Rows are points. The window is the flat piece filled in between its corners: a triangle in 3 columns, a solid with four corners in 4, and so on. A path goes straight from each point to the next, and from the last back to the first. After which points does the path pass through the window?
In the rows, 128 means zero.

Window (3 x 3):
[[ 97 161 108]
 [162 128 181]
 [113 127 115]]
Path:
(1): [129  69 185]
(2): [151 177 111]
(3): [159 149 135]
(4): [128 105 160]
(5): [ 68 171 117]
(6): [158  82  87]
(7): [196 168 168]
(8): [133 108 176]
Through the window after points: 7

Window:
[[ 87 132  91 175 125  44]
 [158 162 155 150 123 116]
 [145 168 122 196 121 120]
 [126  63 119 140 176 112]
 [ 68 127 129  76 157 184]
 [115  99  56 119  99  99]]
Path:
(1): [ 95 101 143 208 128 141]
(2): [178 103 190 159  74 108]
(3): [124 194 108 141 166 118]
(4): [142 134 101 129 205 141]
(5): [ 63 117 130  86 126 166]
(6): [112 132 137 151 102 101]
(7): [122 149 101 133 166 112]
(8): [110 179  73  71 141 143]
(9): [ 76  93 147 115 158 165]
(10): [147 137 161 130  87 143]
(11): [138 150 106 181 192  69]
(12): [162 173  91 134 147 150]
(13): [ 44 112 118 122  94 104]
(14): [109  98 120 147  49  87]
(15): [113 143 105 169 162  79]
(16): [162 179 102 158 129  95]
Through the window after points: 2, 4, 6, 8, 10, 14, 16

Window (8 x 8):
[[142 134 177 132 139  89 109 122]
 [ 41  90 136  83 122  69 129 182]
 [142 169 135 119 162 141 134 106]
 [ 94 161 124 175  80 151 183 101]
 [129  72 128  77 191 116 138 104]
 [ 64 150 138 125  90 165  87 121]
 [127 132 153 140 179 212 122 118]
 [ 67 118 100 205 148 150  81 176]]
Path:
(1): [ 92 141 165 111 176 128 107  89]
(2): [135 126 149 126 135 162 137 127]
(3): [128 131 106 148 110 159 113 176]
(4): [ 23 118 161  99 166 126 141  91]
(5): [ 39  76 193 139 183 171 139  83]
(6): [185 172 103  97 131 149 125 150]
(7): [185 122 117 182 122 139 114 163]
(8): [ 32 141 163 113 154 153 103 103]
(9): [ 75 144 143 135 167 157 168  92]
(10): [168 128 114 133 140 122  54 177]
(11): [121 105 131 114  75 133 160 184]
(12): [ 81 134 144 111 133 114 145 111]
(13): [ 61 137 178  96 168  98 119 117]
(14): [134 103 124 139 124 135  94 161]
(15): [141 149 101 123 131 219 157 175]
(16): [ 86 155 165 169 117  88 116  41]
Through the window after points: 7, 9

Window:
[[158  74 133 134 195 165 126 135 133 142 133]
 [132 158  87 141 102 113  65  87 154 131 141]
 [157  90 129  80  88 135 115 155 133 153 115]
 [152 152  78  54 162  61 184  49 148  49 145]
 [103 134  46 164  92  64  76 205 187 164 176]
 [147  78 128 117 180 159 100 152  97 106 201]
 [ 94 110 108 169 110 150 102 134 106 155 137]
 [160  98 180 153  87  89 129 145 148 148 105]
 [146 141 157 225 189 194 162 230 177  72 152]
 [153 159 121 166 114 126  74 147  67 178  89]
 [139 141 178 133 119 129 139 157 151 177 134]]
Path:
(1): [184 127  92 168 138 139 122 158 132 144 150]
(2): [ 80  95 155 108 135 119  91 147 129 105 135]
(3): [ 45 127 191 103 107 146 126 221 181 133  96]
(4): [198  97  99 161 153 145 120 120 114 136 152]
(5): [177  96 133 145 143 154 151 141 112 162 170]
(6): [115 142 129 138 129 111  87 178 137 125  96]
(7): [117 108 142  94 131  79  83 143 125 135  98]
(8): [178 127 133 189  94 137 146 117 166 137 153]
(9): [165 157  83 150 134 135 126 131 132 137 151]
(10): [108 102 141 132 137 133  87 149 111 141 115]
(11): [109 174 130 110 185  84  92 184 155 103  80]
(12): [186  58 112 136 109 171 159  90 116 147 181]
(13): [185 118 130 180 139 146 179 135 119 156 148]
(14): [124 120 155 106 152 140  97 135 130 110 114]
(15): [ 73 128 156 124 170  48  40 152 157 154 165]
(16): [214 135 112 173  58 186 203 160 127 124  96]
Through the window after points: 3, 7, 11

Window:
[[ 89  93 177  44  87 123 197  66  41 172  45 155]
 [ 73 109 109 176  73  34 155 139  74 110 146 139]
 [106 132 105 165 141 140  87 114 172 126 114 150]
 [105 114 101 129 156 192 162 193 126  78 177 107]
 [110 228 154 144 116 112 165 148  77 107 138 142]
 [126 138 103 156 135 168 142 119 138  97  95  53]
 [ 98 159  96  96 105 133  81 136 128 125 131 123]
 [ 75 155  68 128 154 119 133 117 154 148 118 119]
 [135 163  53 122 139 133 106 109 135  88 100 138]
 [128 103 112 129  42 156 192 104 199 176 136 162]
 [138 181  95 164 131 188 134 128  89 151 106 112]
 [169 131  93 174 112 139 133 174 201 163  99 123]]
Path:
(1): [162  97 137  93 146 149 137 107 154 141 158 126]
(2): [ 30 176  77 177 102 133 148 151  75  88  83 122]
(3): [ 94 158 120 165 109 151 152 146 100 122  77 159]
(4): [158 102 101  73 122 131 117 105 154 127 194  66]
(5): [103 147 154 141 183  59 153  70 142 160 150 157]
(6): [124 160  75 140   9 190 139 187  85  97  57  89]
(7): [ 44 156  70 170 145 192 187 123 191 120  67 161]
(8): [147 131 117 141 104 129 107 121 136 147 136 128]
(9): [133 113 124 111 112 114 137 104 145 142 121 129]
(10): [ 55 186 103 176 107 201 163 142  96 128  73 146]
(11): [ 54 159 111 125  93 174 130 136 138 118  65 162]
(12): [158 113 110 129 133 106 157 108 127 136 128  88]
(13): [132 129 137 130 104 115 161 106 104 142 130 128]
(14): [ 53 126 106 113 105 149 136 136 109 143  60 140]
(15): [103 146 120 132  83 165 146 156 124  91  70 157]
(16): [124 141  91 147 164 121 125  86 106 184 164  96]
Through the window after points: 7, 9, 15

Window, 14 rows:
[[113 134 152 113 123 101  86 128 144  68 184 122 126 183]
 [122 100 181 132 115  73  70 101 143 151 142  99  84  70]
 [ 90  69 161  95  65  90 141 103 132 149  54 144 137 134]
 [177 141 140 127 122  72 186 109 119  79  82 164  88  83]
 [148 102 114 159 136  43  80 103  81 156 160  99  88 130]
 [127 107 102  86 134 165 191 166 152 103 144 151 176 116]
 [129 171 196  54 159 125  80  98  83 114 100  84 111 135]
 [142 175  70 155 156 107  51 125 131 148 125 138  68  58]
 [167 173 181 173  60 129  70  60  74  85 122 154  71 109]
 [178 201 107 106 156 116 151  71 166 172 128 107 138 135]
 [152  43 160 124 134 127  85 113 192 124 133 117 117 150]
 [137 150 123 141 149 132 113 113 150 119 121 163 193 115]
 [ 93  76 100 130 191 134 152 105 191 144 144 137 127 110]
 [131  64 120 152  58  86  75  42 145 106 116  97 144 122]]
Path:
(1): [202 123 121  96 163  91  51  54 140 169 149 153 128  37]
(2): [ 71 146 108 181 102 115 112 157 135 100 104 100  72 143]
(3): [138 158 103 131 130 102 160 125 120 117  77  71 156 119]
(4): [138  67 180 104 112 109  81  77 148 111 155 226  83 124]
(5): [132 128 133  83 116  90  79  96 127  93 154 205 136 120]
(6): [130 128 152 158 111 121 109  99 120 149  79  57  89 111]
(7): [135 119 139 150 131 142 116 175 138 128 110  96  76 148]
(8): [143 105 111 103 119  10  98   9  93 141 172 151 169  95]
(9): [126  73 138  71  98 125 104  83  94 111 133 157 127  89]
(10): [127 153 163 182 137  91  95 123 168 114 106  82 114 151]
(11): [110 110 139 126 132 117 126 124 134 122 106 103 126 120]
(12): [155 136 138  73 118 125 120 106 131 111 153 155 143 124]
Through the window after points: 1, 5, 7, 11

Window (14 x 14):
[[ 76  78 166 153 137 124 185 158 109  99 128 167  98 147]
 [165 123 119  99 138 177 144 135 158 156 161  57  91 125]
 [130  82 108 132 128 125 146  72 117 138 136  74 109  79]
 [148 150 112 109  90 110  62 162 127 155  37 210 109 111]
 [154  82 177 140 123 100 181 121  78 118 152  29 120 154]
 [ 75  99 162  95 102 103 182 126 125 115 112 174 184 169]
 [130 167 135 138 158  86 219  99 128  83 169  65 107 126]
 [207 145 139 126 103 137  66 116 149 175 115 249 117 100]
 [ 90  90 151 109 138  77 137 106 123 139 177  81  84 173]
 [127 185 176 152 131 174 100  98 140 201 115 132 103 114]
 [140 164  98 149  81 171 107 107 102 167 146 151 100 154]
 [154 161 110 156 170 153  74 131 123 149 161 108 147 107]
 [149 137 114 122 184 138 161 107  91 193 133 116 107 143]
 [179 146  93 188 104 124  78 139 191 205  71 209 135 124]]
Path:
(1): [139  89 144 167 135 138 100  93 148 105 101 146  79 174]
(2): [149 117 148  93 132 120 105  97 120 113  95 133 114 193]
(3): [111 122 104 176 120 118 173 150 125 172 200 108 107  69]
(4): [124 116 134 112  90 117 120 177 140 183 114 125 145  85]
(5): [156 155 119 134 139 151 110  93 119 129 118 152  90 160]
(6): [140 109 163 183 126 161 100  96 127 110 123 138 117 174]
(7): [141 151  99  89 109  73 156 154 119 210 108 154 119  78]
(8): [105 131 122 121 118  91 120 135 126 193 154 142  96 120]
(9): [161 132 127 142 133 161 113 107 148 114  76 161 128 158]
(10): [130  89  96 138 141 172  75  84 136  60 127  79  88 154]
(11): [130 138 167 142 136 110 179 162 109 184 148 145 133 117]
(12): [154 199 116  77 107 118 159 148  91 217 171  97 158  79]
Through the window after points: 4, 10

Window, 14 rows:
[[100 125  96 137 141 131 122 114 140 150  93 197  84 167]
 [ 80  98 111 115  98  77 146 183  86  80 135  99 109  88]
 [ 54  90 134  88  92 160 101 178 129  67  62 117 138 109]
 [127 143 115  77 199 130  45 152 157 173  87 171  93 147]
 [159 113 109 122 158 187 116 139 158 111 120 118 131  97]
 [175 155 108  87  76  98  99 139  54 119 106 108  95 122]
 [146  51 127 115 164 150  91 132 127 213  90 112 119 164]
 [106 134 202 165 133 184 119 100 122 146 145 149 118 139]
 [ 75 113  75 119  91  92  96 249  93 119  99 127 126 174]
 [ 76 135  54  92 148 147  27 168  98  75 100 170  78 130]
 [ 81 147 111 142 130 111 114 112  98  45 147 142 221 121]
 [122 115 136 190 113  73  80 136 121 121 102 159 113 190]
 [142 178 114 105 122 164  93  49 153 138 152  94  92  98]
 [126 142 131 120  49 154  76 116 111 126 133 144 109  55]]
Path:
(1): [122 108 115  94 108 119  90 148 153  96 114 143  74 134]
(2): [101 130  91 142 147 141  95 142  98 130  98 143 156 131]
(3): [112 149 111 150 123 112 112 149 113 137  85 122 129 116]
(4): [118  74 100  50 145 166  55 148 150  77 141 156  92 141]
(5): [110 137 139  95 109 142  95 120 153 132 153 163 110 126]
(6): [124 113 111 151 138 157 102 120  80  93  66  85 128  97]
(7): [107 126  93 119 128 125  84 151 113 141  87 128 115 107]
(8): [127 130 154  76 142 161 100 133 143 110 160 165 107 146]
Through the window after points: none

Window, 14 rows:
[[100 167 177 111  44 128 125 122 165 158  75 110  55 117]
 [164  68 200 162 119 169 122 125 123  78 123  64 138 115]
 [ 84 133  76 102 151 165 114 137  80 154 158 124 178  72]
 [191 124  81 138  93 150 123 136 132 150 105  64 101 153]
 [150  91 146 189 122 119  67 182  69  63 103 180 154 156]
 [ 45 116 117 195 169 120  96 121 161 168 140 168 137  93]
 [106 148  84 138 167 144  87 187 101 127 124  91  92 213]
 [122 109  77 118 102 141 173 118  29 145 100  50 145 112]
 [108 134 128 157 198  83  60  52 169  79 129 129  78 103]
 [112 158  78 175 185 194 146 162  80 140 128 151 126 143]
 [ 83 117  96 159  78  94 160 189 141  88 138  98 183  82]
 [ 95 146 122  88  94 148 128  59 136 127  61  39 204 107]
 [146 149 103 135 162 134 149 160  40 179 109  80 153  69]
 [173 161 150 127 105 111 178 117  57 194 124 129 118 153]]
Path:
(1): [138 104 101 125 138 143 171 146  94 128 103 112 144 138]
(2): [145 114 127 129 119 126 148 149 101 115  90  99 136 140]
(3): [115 181  84 209 131 155  80  97 101 189 172  91  81 116]
(4): [117 143 104 165 116 121 105 133  93 109 155 117 146 105]
(5): [117  94 143  98 137 122 141 124 140 158  59  96 130 132]
(6): [ 85 130  99  97 175 123 152 166 152 139  91 159 139 155]
(7): [122 147  91 156 125 141 116 129  68 141 128  88 135 107]
(8): [114 150 101 160 128 157 119 128  61 147 123  86 127 110]
Through the window after points: 8

Window, 14 rows:
[[110 118 143  96 121 149 108  62 168 138 118 184 150 126]
 [111 169  96 176 166 189 189  65  89  62 147  65 169 150]
 [128 119  89 102 154 129  59  48 210  91 138 118 129 156]
 [101 107 145 111 116 140 144 225 119 116 152 100 109 157]
 [132 107 179 141 159  91 109 186  97 157 125  80 153 153]
 [144 116 134 135 136  67 164 193 133 131 133  85 114  80]
 [135 121 171  51 132  92 140 165 107 170 172  72 107 130]
 [ 83 132  76 119 199 126 136  45 215 162 132 148 133 173]
 [179 137 144 145 138  92 150 181  88 137 183 125 100 159]
 [130 156 176 122 164 144 112 198 134 139 194 106 139  98]
 [117 103 136 141 142 133 104 170  81 164 159  89  74 100]
 [100 115  49  78 167 109  83  90 148 129 148 159 176 132]
 [147 142  53 119 134 183 117  58 194 164 122 117 177 158]
 [ 71 165  87 122 100 105  77  63 187 152 154 134 156 151]]
Path:
(1): [148 186 165 127 165 126 137 143 106  89  71  66  50 176]
(2): [127 200  82  86 166 160 103 147 179 115 110 150 133 152]
(3): [105  77 120 167 137 107 143  78 123 125 173  85 150 129]
(4): [135  60 102 152 184 137 138 128 162 132 194  75 154 166]
(5): [106 174 125  92 127 144 108 103 130 137 123 138 133 135]
(6): [ 98 170 113 133 131 155 113 101 139 132  93 133 144 117]
(7): [132  61 141  71 125  70 116 112 181 152 224 131 133 162]
(8): [ 92  86 152 181 131 109 118 152 164 135 235 116 139 190]
(9): [133 141 110  91 165 144 140 128 128 134 105 106 131 124]
(10): [ 89 158 121  79 164 113 123 157 115 122 112 120 130 131]
(11): [163  90 133 122 103 112 123  86 163 181 223  82 138 141]
(12): [166  46 153  99 108 120 141  74 165 149 190  74 169 154]
(13): [ 81 186  89 116 167 129 114 167 127 124 125 148 100 124]
(14): [108 162 110 115 146 108 111 111 155 133  89  93 135 125]
(15): [141  79 130 131 148 146 122  96 124 135 228 148 143 137]
(16): [106  90  58 107 126 141 105  80 191 168 203 161 194 106]
Through the window after points: 6, 10

Window:
[[168 107 156  77 226  75 164 104 129 135 183  78 147 132]
 [165 135 147 122 132 121 117 190  88 104  71  75 122  59]
 [ 87  79  76  91  63 106 131 142 223 128 150 114 136 157]
 [113 137  96  72 185  76 122 128 123 178 155 224 138  82]
 [148 143  73 164 170 141  75 153  80  74 108  90  96 107]
 [137 110  74 147 167  75 145 166  99 133 125 215 212 109]
 [ 79 179 135  79 123  82 183 105 168 150 149  85 190 158]
 [ 95  87 126 125 137 192  93 121 116 126  77 112  92  88]
 [178 125 130 120 148 164 191 127 153 148 181 121 108 147]
 [160 113 167 175 183 117 123 132 147 112 120 199  83  75]
 [ 76  85 133 110 136  50 125 113  63 174 106 208  75  77]
 [ 69  87 148 168 120 133 106 177  77 156 185 193 105  54]
 [157 114 114  97 101 140  97 127 100  25  66 127 121  73]
 [133 128 163  99  42 107  92 173 126 142 131 110 202 164]]
Path:
(1): [158  93 110  94 125 124 105  97 149 143 157 112 165  94]
(2): [109 144 124 137 148 131 153 190 127  92 106 134  99 141]
(3): [114 102 167 102 172  97  99 153 134 105 137 209  86 115]
(4): [188 142  92 174 166 117 179  97 125 172 128  93 168  57]
(5): [149 115 112 140  66  87 131 100 122 162 175 128 145  66]
(6): [110 124 124  94 211 132 129 157 117  83  83 149  99 112]
(7): [ 75 109 141 121 133 127 123 184  88 130 133 174 127 119]
(8): [124  97 128 150 136 128 118 131 115 149 167 149 112  63]
(9): [102 149  98 175  94  92 112 100 138 131 170 120 159  81]
(10): [149  88 123  71 144 132 140 152 144 103 115 123 113 138]
(11): [ 98 110 143 103 162 127 127 165 102 116 160 180 107 128]
(12): [192 101 104 160 100  86  92 118 120 152  76  92 156  50]
(13): [150 121 163 123  94 103 111 101 130 146 112 117 113  62]
(14): [102 118 102  92 203 135 131 213  85 102 118 122 117 133]
(15): [103 150 148  88 158  78 141 154 143  91 138 153 156 171]
(16): [146  94 100 154 121 135 143 106 146 179 136 119 124  54]
Through the window after points: 3, 7, 9, 15
